Each point is reached from the start by the listed moves, each made once or not at all, plus a little noise. Say if it took an odd or an even number of moves. Then give how often each move was made.

Moves:
(1): [.42,-.55,.08,-.43,.38]
(2): [-.21,.00,.56,.00,.22]
Start: [.45,.03,.23,.07,-.25]
Points:
[.23,.20,.73,-.04,.04] -> odd (0, 1)
[.38,.07,.27,.05,-.31] -> even (0, 0)
[.94,-.57,.34,-.38,.12] -> odd (1, 0)

Moves:
(1): [.18,.06,-.20,-.15,.21,.11,.00,.13,.01,.10,-.24]
(2): [.12,-.03,-.11,-.09,-.05,.10,.00,-.10,-.11,.07,.10]
(3): [.07,.11,.18,-.32,-.10,.09,-.06,.11,-.30,-.11,.09]
(4): [.05,-.04,-.01,.02,-.04,.11,.01,.09,.03,.02,.16]
(5): [.08,.04,-.10,-.08,-.06,-.14,-.04,.00,.17,.02,.03]
(6): [.10,-.32,.22,-.02,-.10,-.02,-.04,.00,.04,-.13,-.07]
(7): [-.31,.09,.10,-.07,.14,.01,-.10,-.10,-.06,-.19,.01]
(8): [.06,.05,-.02,-.26,.00,-.03,.08,-.13,.19,-.11,-.10]
Start: [-.09,.02,-.01,.02,.07,-.08,.13,-.11,.09,-.06,-.02]
Points:
[.29,.27,-.13,-.80,.12,-.05,.11,.02,.17,-.16,-.24] -> even (1, 0, 1, 0, 1, 0, 0, 1)
[-.29,.25,.25,-.63,.10,.00,.04,-.24,-.07,-.48,-.03] -> odd (0, 0, 1, 0, 0, 0, 1, 1)
[.16,.28,-.17,-.94,.17,.17,.04,-.10,.02,-.25,.03] -> odd (1, 1, 1, 1, 1, 0, 1, 1)
[-.33,.22,.28,-.37,.10,.03,-.01,-.11,-.26,-.35,.07] -> even (0, 0, 1, 0, 0, 0, 1, 0)
[-.04,-.26,.11,-.22,-.04,-.01,-.06,-.21,.16,-.25,.20] -> odd (0, 1, 0, 1, 1, 1, 1, 0)
[-.12,.16,-.12,-.46,.37,.12,.13,-.12,.27,-.24,-.20] -> even (1, 0, 0, 1, 0, 0, 1, 1)
